Every row gives one point. Each copy is the shape, with its points in the same order, stretched, turned, moved and blurred by noise. Is it also mirrored, or only turned?
In the rows, 128 means zero.

Shape (9 x 3):
[[113 142 139]
 [156 162 173]
 [118 103 162]
 [108 147 175]
 [ 99 167 192]
 [140  98  93]
 [ 93 138 165]
 [144 138  98]
 [148  98 130]]
Copy 1 (9 x 3):
[[139 130 105]
 [196 192 120]
 [108 162 100]
 [162 170  78]
 [195 175  51]
 [ 86 109 163]
 [150 150  73]
 [137  99 156]
 [104 144 151]]
Copy 1 is: only turned
Copy 2, 9 rows:
[[ 85 143 122]
 [ 86 189 161]
 [130 172 105]
 [ 66 174 109]
 [ 33 188 103]
 [170 109 140]
 [ 68 162  94]
 [123 113 160]
 [166 148 140]]
Copy 2 is: mirrored

Shape:
[[126 154  99]
 [154  99 204]
 [162 189  62]
 [141 114 132]
 [162  79 138]
 [169 127 112]]
Copy 1, 6 rows:
[[129 137  93]
 [ 90 115 220]
 [167  98  28]
 [134 134 147]
 [165 127 174]
 [165 104 114]]
Copy 1 is: mirrored
Copy 2, 6 rows:
[[148 128 150]
 [117  69  75]
 [194 183 166]
 [123 121 116]
 [104 122  89]
 [155 141 116]]
Copy 2 is: only turned
Copy 3:
[[105 120 107]
 [177 197 154]
 [ 57 144  86]
 [128 142 140]
 [127 154 169]
 [ 99 160 134]]
Copy 3 is: mirrored

Shape:
[[132  86 110 198]
 [165 165 107 115]
 [113 144  72 101]
 [ 73 158 122 113]
 [116 166 101 140]
 [128 117 167 124]
 [189 102 154  85]
 [171 100 180 119]]
Copy 1:
[[ 39 149 129 177]
 [179 131 155 147]
 [202 177 104 151]
 [185 201 130 106]
 [160 183 153 148]
 [118 114 138  92]
 [139  59 115 107]
 [ 91  68 145  92]]
Copy 1 is: only turned
Copy 2 (8 x 4):
[[ 86  34  82 110]
 [ 77 183 123 123]
 [106 156 161  58]
 [139 117 192  99]
 [ 80 134 156 119]
 [148 108 116 134]
 [150 180  76 128]
 [150 134  73 151]]
Copy 2 is: only turned
Copy 3 (8 x 4):
[[132 135 174 146]
 [135 116  96  86]
 [ 69 112 111  99]
 [ 97  68 127 109]
 [117 102 132  95]
 [160 101 106 144]
 [158 147  65 149]
 [186 120  87 154]]
Copy 3 is: only turned
Copy 4:
[[109 189  53 181]
 [150 140 170 125]
 [167  84 142 178]
 [101  68 140 164]
 [121 123 150 175]
 [ 91 116 110  95]
 [153 125 123  48]
 [120 144 108  53]]
Copy 4 is: mirrored

Shape:
[[133 147 123 108  58 132]
 [107 147 169 199 197 123]
 [153 151 113  57 121 135]
 [ 75 108 111 147 149 156]
 [154 129 188 155  85 136]
 [144 156 105 125 148 130]
 [142 113 180 142 101 127]
 [112 101 130 195 151 178]
 [139 127  76 100 151 100]]
Copy 1 (9 x 6):
[[169 155 141 146  96 118]
 [ 66  98  56  85 117 159]
 [189 116 154  88 118 123]
 [ 62 111 136  98 141 116]
 [143 117 111 171  92 185]
 [146 135 121  74 115 140]
 [131 110 115 168 119 163]
 [ 59 109 137 103 119 192]
 [149 147 132  88 171 106]]
Copy 1 is: mirrored
Copy 2:
[[159 126 117 140 142 102]
 [154 114 132 113  77 249]
 [159  49 141 106 150 102]
 [111  90 102 159  76 159]
 [158 197 151 120  92 138]
 [146  69 107  99 135 158]
 [134 171 158 127  88 135]
 [105 146  96 132  38 157]
 [101  43 114 109 160 141]]
Copy 2 is: mirrored
Copy 3 (9 x 6):
[[ 59 129 146 117 139 147]
 [170 184 156 162 140 130]
 [ 85 111 120 104 169  91]
 [140 132 206 116 118 123]
 [ 82 132 122 176 140 155]
 [139 161 124  98 152 125]
 [ 85 117 128 173 129 132]
 [168 150 190 129 126 174]
 [133 125 125  60 131 101]]
Copy 3 is: mirrored
Copy 4 (9 x 6):
[[174 104 158  61 128  93]
 [106 164 134 215 106 123]
 [174  91 153  96 149 166]
 [143 198  90 146  80 161]
 [122 127 185 102 163  91]
 [143 102 126 137 120 132]
 [118 139 174 109 140 122]
 [ 94 195  94 152 119 132]
 [133  99 107 133  78 176]]
Copy 4 is: mirrored

Shape:
[[124 112 133 152 164  82]
 [110 122 177 126 100 124]
 [ 96 119 157  99  50 135]
 [162 125  99 105 118 133]
 [144 162  98 102 110 135]
 [136 128  86 118 131 135]
 [123  88 143 166 135  67]
 [175 137 111 122 129 137]
 [175 162 113 114 113 106]
 [ 94  94 159  87 104 110]]
Copy 1 (10 x 6):
[[180  85 132 128 120 174]
 [120 160 155  93 143 125]
 [ 86 196 176 119 182 108]
 [152 158 125 174 146 112]
 [115 139 122 182 135 106]
 [156 126 121 181 146 111]
 [182 108 142 100 148 204]
 [155 146 106 158 130 115]
 [124 141 116 171 123 146]
 [129 169 192 138 150 117]]
Copy 1 is: mirrored
Copy 2 (10 x 6):
[[114 213 110 143 137 148]
 [145 151  83  60 136 120]
 [193 125 129   7 130 113]
 [170 132 165 151  95 132]
 [189 131 180 142 114 109]
 [151 131 189 151 115 134]
 [137 215  84 106 153 169]
 [149 130 150 162 104 124]
 [195 170 147 160 120 125]
 [153 176 112  43 109 124]]
Copy 2 is: mirrored
Copy 3, 10 rows:
[[123 120 108  85 112 110]
 [139 140 118 130 177 138]
 [159 176 147 140 173 150]
 [119 129 147 126  95 148]
 [152 110 152 135 121 154]
 [135 123 148 135  91 135]
 [122 151  96  66 111 111]
 [116 112 128 132 110 161]
 [132 110 139 103 111 165]
 [132 163 157 114 153 114]]
Copy 3 is: mirrored

Shape (13 x 8):
[[ 92 120 150  57 200  62 171  78]
 [120 105 112 157 116 158 146 136]
 [146 138 146 107 136 171 157 106]
 [ 95 146 160 109 146 130 116 110]
 [ 94 176 149 120 127 157 110 113]
 [121 204 164 134 165 154  86  95]
 [144 126 168 123 124 128 121 126]
 [147 103 144 122  93 128 156 115]
 [118 207 135 103 140 140 107 125]
 [157 115 131 167 117 150 181 152]
 [144 121 117 131 122 122 169 114]
 [164  90 103 113 133 151 151 159]
 [145 142 127 135 121 149 106  98]]
Copy 1 (13 x 8):
[[201 108  18 214 155 196 133 123]
 [ 93 105 163 118 119 157 107 114]
 [149  87 140 111 162 164 165 147]
 [173 106 103 117 136 129 101 144]
 [171  88 127  92 122 114 102 175]
 [204  52 149 104 149  80 124 172]
 [124 115 134 121 174 121 126 133]
 [ 81 120 126 118 168 159 131 136]
 [189  96 135 120 138 109 135 188]
 [ 79 101 184 144 172 189 117 117]
 [101  93 130 149 160 172 142 137]
 [101 153 158 158 143 166 178  98]
 [136  80 148 107 139  99 144 154]]
Copy 1 is: mirrored
Copy 2, 13 rows:
[[129  87 108 147 151 249 153 181]
 [108 131  92 131 148 106 134 108]
 [102 134 126 193 140 135 100 151]
 [132  96 141 125 122 142 121 189]
 [103  99 156 136 122 108 103 197]
 [128  63 182 145  94 100  57 191]
 [147 135 135 117 116 148  97 153]
 [113 158  99 138 134 143 108 131]
 [ 94  96 200 132 105 126  94 177]
 [118 155 104 148 171 125 111  79]
 [103 137  98 155 146 148 108 111]
 [119 175 107 144 130 153 158  80]
 [110 116 129 148  95 104  85 148]]
Copy 2 is: mirrored

Shape:
[[125 120 135 149 182  65 168  90]
 [158 168 185 168 120 120 105 167]
 [151 107  87 133  92  75 127  84]
 [108 105  97 149  98  73 187  94]
 [122 145 161  70 129 117 112 162]
 [ 82 200 125 155 119 160 179 174]
 [113 169 110  74 177  95 103 163]
 [122 104 134 153 171 133 177 101]
 [ 73 126 107  97 172 136  86 164]
 [102 156 152 100 152 134 104  98]
 [169 165 118 108 138 149  94 184]]
Copy 1:
[[115 169 110 110  85 126  99  88]
 [107 142  75 147 112 170 198 145]
 [ 79 144 172 112 144 119 121 116]
 [ 77 118 126 118 122 121  98  79]
 [ 93 162  96  92 111 134 115 191]
 [128  41  58 131  77 135 178 111]
 [116 157 128  44  75 145 113 180]
 [150 108  83 146 112 117 105  77]
 [138 111 117 104  83 165  91 162]
 [119 161 134 125  72 125 105 166]
 [145 109 102  93 128 131 189 167]]
Copy 1 is: mirrored
Copy 2:
[[183 173 108 112 153  99 183 148]
 [137 129 249 145 143 162 165 138]
 [156 108 108  66 120  71 112  96]
 [117 132  77  73 115  75 197 124]
 [104 144 143 149 115 104 152  65]
 [ 91 116 140 206  86 109 212 148]
 [159 164 123 196  74  38 137  90]
 [156 171  90 113 154 124 161 160]
 [122 203 100 191 108  26 147 127]
 [148 137  95 143 186  90 137 123]
 [145 124 191 176  66 105  92 100]]
Copy 2 is: only turned
